Every row gives one point. The ring and each string are closed loops that go straight from each point to the next, and from the last back to the first. Before rounding, they use only three directions, however many columns there are. How many times does the string pass through the ring? Passing back the other way cancels.

Ring (10 x 4):
[[-10  18 -14   7]
 [-38  25  -5   4]
 [-67  26  15 -18]
 [-76  18  27 -37]
 [-65   0  31 -55]
 [-45 -13  28 -60]
 [-15 -21  19 -60]
 [ 20 -15   5 -48]
 [ 29  -7  -3 -35]
 [ 20   7 -14  -9]]
String (22 x 4):
[[-45  35  22 -39]
 [-42  34  20 -38]
 [-30  -2  -3  -9]
 [-38  -4 -28  40]
 [-26   0 -28  35]
 [ -5  18 -28  30]
 [ 16  26 -20   7]
 [  9  26   4 -32]
 [ -9   3   0 -22]
 [ -2   3  -1 -24]
 [ -7 -19 -17   3]
 [ 27 -15 -26   5]
 [ 44   3 -20 -10]
 [ 42  31  -2 -35]
 [ -3  17   5 -31]
 [-10  22  10 -35]
 [ -7  41   2 -19]
 [-24  13   6 -25]
 [-28  -8 -10   3]
 [-52  14 -13  22]
 [-71  44   8   0]
 [-61  56  30 -43]]
Times through: 3

Ring (9 x 9):
[[ 36  -1  57  20  -9 -19  24  40 -55]
 [ 20   1  33   0   9 -20  13  43 -32]
 [  4  -3  -5 -25  21 -17  -1  32   3]
 [ -7  -9 -40 -44  22 -11 -11  14  35]
 [-11 -15 -61 -51  13  -1 -14  -9  50]
 [ -3 -14 -47 -37   0   6  -5 -19  31]
 [ 10 -11 -19 -17 -11   6   6 -15   4]
 [ 28  -9  21   7 -22  -1  20  -1 -30]
 [ 40  -6  52  23 -23 -12  27  21 -54]]
String, 25 rows:
[[  5  -4 -12 -20   6  -1   4   5  -2]
 [-14  -8 -59 -47  14   9 -10 -18  38]
 [-20 -22 -95 -69  12   5 -24 -30  81]
 [-13 -24 -83 -63   8   0 -21 -22  74]
 [ -1 -25 -59 -48   0  -6 -14 -12  57]
 [  3  -5 -17 -24   7  -3   2   5   5]
 [  1  -3 -16 -23   9   0   2   5   1]
 [-16  -8 -62 -48  13  12 -10 -22  39]
 [-11 -20 -77 -52  -3  14 -12 -41  57]
 [  9 -21 -39 -29 -16   3  -1 -23  29]
 [ 16 -15 -13 -15 -15  -2   6  -8   5]
 [ 12  -2   5  -7  -3   0  12   4 -19]
 [ 27  -2  30  14 -22   5  25  -2 -46]
 [ 49 -15  50  30 -45  -6  32   2 -53]
 [ 44 -15  42  20 -35 -12  25  11 -40]
 [ 21 -10   9  -6  -8 -10  11  13 -13]
 [ 30   1  45  18 -13  -6  26  19 -55]
 [ 48  -2  74  40 -31  -8  37  22 -79]
 [ 58 -11  75  43 -46 -11  38  16 -73]
 [ 41 -18  32  13 -33 -12  21   7 -29]
 [ 19  -9   7  -7  -9  -7  11   9 -12]
 [ 16  -2  11  -2  -7   1  15   3 -26]
 [ 12  -3  -3  -4 -14  13  15 -18 -21]
 [ 10 -21 -40 -26 -23  10   2 -35  25]
 [ 10 -19 -31 -27 -10  -2  -1 -12  25]]
Times through: 5

Ring (7 x 14):
[[ 46 -29  11 -25 -30 -10 -22  39  31 -16  23  49 -17   8]
 [ 38 -14  14 -19 -29  -2 -17  25  32 -20  14  44  -4  12]
 [  8  12   3   2 -11  13  -3  -3  17 -13  -5  29  24  17]
 [-11  22 -11  15   4  18   4 -14   3  -2 -15  20  38  17]
 [-18  22 -21  18  17  12   7 -10 -13  13 -14  11  38  12]
 [  1   4 -17   3  13  -3  -2  14 -13  17   2  14  17   5]
 [ 25 -17  -6 -13  -6 -11 -13  32   6   5  16  30  -4   4]]
String:
[[ -7  37  -4   8  22   3   7  -3 -22  18  -5 -14  37   7]
 [-25  43 -13  23  19  20  12 -25 -14   9 -22  -1  53  16]
 [-16   9 -19  21  -7  28   3 -22  18 -14 -23  46  38  24]
 [-18   1 -25  23  -9  29   2 -21  21 -15 -24  55  35  25]
 [-30  30 -27  26  24  18  12 -21 -18  16 -22   7  49  14]
 [-23  48 -16  17  42   1  14  -8 -44  37 -10 -32  48   3]
 [  7  -3 -10   1  -6   5  -6   9  10  -2  -1  34  15  12]
 [ -1 -14 -25   8  -3   7  -5   8   8   1  -5  45  14  13]
 [ -1 -12 -27   5   7  -1  -5  15  -5  13   0  32  12   7]
 [ 16 -19 -12  -5 -12   0 -11  20  16  -4   6  45   2  11]
 [ 20 -18  -7  -7 -15   0 -12  21  19  -7   7  45   1  11]
 [  9  11  -4  -3   9  -6  -3  16 -10  14   7   5  16   4]
 [ 30 -12  -1 -18  -1 -18 -13  39  -3  12  22  17  -7  -1]
 [ 58 -51   7 -34 -37 -19 -29  57  36 -15  33  63 -35   4]
 [ 12  18   1  -6  13 -10  -2  19 -16  18  10  -6  16   2]
 [ 18  -2  -1  -7  -7  -1  -8  17   9  -2   7  27   8   9]
 [ 66 -62  16 -35 -65  -5 -35  48  71 -45  27  95 -38  16]
 [ 64 -45  23 -35 -56  -7 -31  44  61 -39  27  76 -30  14]
 [ 52 -29  21 -27 -47  -2 -24  33  51 -34  20  63 -17  15]
 [ 36  -3  20 -18 -27   0 -14  20  30 -20  13  34   2  13]
 [ 37 -21  15 -15 -45  11 -18  14  54 -39   7  68  -2  22]
 [ 27 -14   9  -7 -40  16 -14   6  49 -37   0  65   6  23]
 [  7  16   6   4 -15  17  -2  -8  22 -18  -8  31  27  20]
 [ -5  35  -2   8  14   7   6  -6 -12  10  -7  -5  37  10]]
Times through: 1
String (27 x 14):
[[-13   6 -28  13  18   4   2   4 -16  19  -7  17  26   8]
 [  8 -16 -18   0  -5   1  -8  16   8   2   2  41   7  10]
 [  9   6  -6  -2   3  -1  -4  13  -2   7   4  17  16   8]
 [  2  22  -7   0  21  -7   1  13 -23  24   5 -10  23   2]
 [  5  18  -9  -3  25 -14   0  21 -29  30  10 -13  18  -2]
 [ 15  -5 -12  -9  11 -16  -7  31 -15  22  15  10   3  -1]
 [ 30 -45 -16 -15 -20 -10 -20  40  22  -4  17  62 -18   6]
 [ 19 -24 -13  -7 -13  -3 -13  25  15  -3   9  47  -2   9]
 [  5   8  -9   0   9  -3  -2  13  -9  13   3  11  18   6]
 [ -5  31  -9   5  27  -5   5   6 -30  28   0 -17  31   2]
 [-26  37 -25  19  42   1  12  -5 -43  38 -10 -22  44   2]
 [-26  12 -33  25  15  18   7 -15  -9  10 -20  26  39  15]
 [-14   5 -23  18  -1  20   2 -13   9  -5 -18  40  32  19]
 [  1  11  -8   5   3   7  -1   2   1   3  -4  20  24  12]
 [ -6  31  -6   7  19   3   5  -1 -18  16  -4  -7  34   7]
 [-13  42  -6  12  24   6   9  -9 -23  18  -9 -16  43   8]
 [ -8  21  -4  15  -9  25   3 -21  19 -17 -19  32  39  23]
 [  9  -6  -1   6 -34  27  -8 -12  47 -37 -14  67  21  28]
 [ 11   0  -2   1 -15  11  -6   3  21 -14  -3  39  17  17]
 [  1  24  -2   4   9   4   2   1  -8   8  -3   3  29   9]
 [ -9  41  -2  11  19   8   8  -9 -18  14  -9 -12  42  10]
 [-14  26  -7  19  -4  27   5 -25  14 -13 -22  28  44  23]
 [ -8   5 -12  16 -17  28  -1 -19  29 -23 -20  53  33  26]
 [  5  -4  -9   5 -13  13  -6   1  20 -12  -6  44  18  17]
 [ -9  28 -11  10  18   5   5  -3 -17  16  -7  -2  35   9]
 [-17  42 -12  13  34   1  11  -5 -35  30  -7 -23  42   4]
 [-28  40 -25  21  41   4  14  -9 -42  36 -13 -22  47   4]]
Times through: 5
